Each row is a point. The points of each table are mixes of a few directions, plus a little noise. How many directions does each table use, and how many do they share? Where both have some left over, give the other angles between the two spaces (their principal angles), to ten degrees, smallest first.

First (7 x 3)
[[-22  -1 -66]
 [-20  -1 -61]
 [ 21   1  62]
 [-22  -1 -67]
 [ 11   0  31]
 [ 10   1  32]
 [ 23   1  68]]
Second (6 x 3)
[[  4  -4   4]
 [  9  -8  10]
 [-77  69 -82]
 [ 25 -22  27]
 [ 24 -21  25]
 [ 15 -13  16]]
Directions: first 1, second 1, shared 0; angles 40

First (7 x 8)
[[ 30  41  12  41 -14  20  11   4]
 [-47 -46 -23   1   2  32 -25 -29]
 [ 38  29  34   8  -6 -26  37   4]
 [ 45  23  46  18 -13 -10  45 -26]
 [-68 -50 -53 -17  13  24 -51   4]
 [-14 -21 -31 -52  10  11 -49   4]
 [ 12  25  21   2   7 -50  31  37]]
Second (10 x 8)
[[ 17  12 -19 -33  -1  26 -43  -6]
 [ 36 -53  32   2 -25   6  15  10]
 [-10  -7  16 -15  18 -63  36  25]
 [  7  18 -10 -95  39 -75 -15  38]
 [  7   1  -1 -20   5 -10  -8   7]
 [ 30 -43  22  33 -35  46   6 -13]
 [-13  17 -12   8   3  12  -9 -10]
 [ 38 -25   8 -24 -16  20 -21   4]
 [-49  36 -21  90  -8  58   7 -45]
 [-62  43 -15  50  20 -18  31 -15]]
Directions: first 4, second 3, shared 2; angles 60

First (9 x 11)
[[ -7  45   2 -70  48 -13  23  28  10  54 -17]
 [-26  -3  15 -70 -36  15  37 -22  46  48  14]
 [-23  19   7 -95  13   6  56  10  44  84  11]
 [ 33  16 -15  21  19  21  -2 -35  -5 -26 -19]
 [-17 -11  11  24 -18 -26 -34  24 -23 -24   1]
 [-33 -39  19  21 -57 -19 -24  16  -5 -16  23]
 [ 63   2 -47  71  82  25  16   1 -23 -17  -1]
 [ 22  -2  -4  52 -14   8 -34 -32 -21 -60 -17]
 [-14 -26  11  45 -38 -18 -39   9 -23 -42   6]]
Second (9 x 11)
[[  7 -41 -33   0  45  60 -21 -59   7  -2  43]
 [ 16  35 -22  68  -2  19  38 -39 -16  32   2]
 [ 23 -20 -25 -38 -45   5  -9 -21  31  33  21]
 [-29  10   9  -9  43   1 -76  10 -44  19  19]
 [-36   6 -24 -18  38   2 -54  -1  -7   3   6]
 [ 63  15  12  45  -9  21  -7  28 -15  39  -3]
 [-30   4  40   2  -6 -42  67  41   6 -72 -50]
 [-56  16 -11 -27   6 -46  24  32  38 -64 -56]
 [ 37 -26  46 -28 -66 -19  34  11  -2  12  16]]
Directions: first 4, second 6, shared 1; angles 30, 70, 80

First (11 x 18)
[[  0  33 -60 -11  12 -28   6  12  24  21  56 -13  36   6 -17 -27 -53   1]
 [ -9   9  95  -4  24  16 -17 -27 -17  -6 -85  -2 -14   9  65  23  41   3]
 [  5 -30 -13  11 -23  11   6   6  -7 -11  10  11 -18 -11 -27   6  15  -1]
 [  7  -2  17   8   4   5   8  -2  -5  -2 -19  14 -13 -10  12  12  29   4]
 [ 15 -16 -22  16 -12   3  19  11  -1  -5  14  23 -17 -21 -19   9  24   3]
 [-15  23  26 -16  18  -5 -18 -11   2   7 -17 -21  19  20  26  -8 -23  -2]
 [-20 -25  38 -11 -15  19 -27 -12 -16 -16 -27 -20  -8  20  -1   1  -7  -9]
 [  6  34 -41  -4  19 -24  12   8  20  19  35  -2  27  -2  -1 -15 -27   5]
 [ -3  12 -45  -8  -1 -15   0  10  14  10  43 -13  22   7 -23 -21 -43  -3]
 [ 22  29  20  16  30  -9  26  -3   4  10 -28  32  -9 -25  45  21  51  14]
 [-11 -66 -13   2 -53  26 -15   8 -18 -27  18  -9 -23   7 -60  -1  -9 -13]]
Second (11 x 18)
[[-24  17 -56  14 -29  -9   5  15  10   9   7   2  15 -22  -8  22  -7   6]
 [ 21 -14  15 -14 -15  17  13 -48 -12  18 -15  11 -31 -14  13 -14  15   6]
 [  4  -5 -47   5 -40  10  17 -31  -3  23  15  15 -21 -37 -10   0  -2  17]
 [  3   8  56  -6  31   2 -11  -8  -5  -6 -29  -5   0  17  30   0  10  -1]
 [-43   0  -9 -22  -3 -18 -34  49  12 -21   8 -49  54  55 -27  -8 -50 -35]
 [ 10  -8  41  -2  43 -10 -11  37   2 -28   7  -9  14  38  -8  -9   2 -18]
 [ 50 -29  24  -2   9  18  23 -38 -14   5  13  27 -47 -15  -4 -23  26  10]
 [-19  -5 -36 -15 -35  -6   1  10   6   5  -2 -15  16   7 -17   0 -11 -19]
 [-27  30 -17  13   1 -22   3  45  14  -5 -29   0  33  -1  18  37  24 -10]
 [ 10  -6 -47  18 -24  12  10 -27  -3  15  42  18 -25 -40 -22  -5 -19  30]
 [ 15  12  77  10  61   4 -15  -4  -7 -15 -17   4  -7  14  35   0  12  13]]
Directions: first 3, second 5, shared 2; angles 60
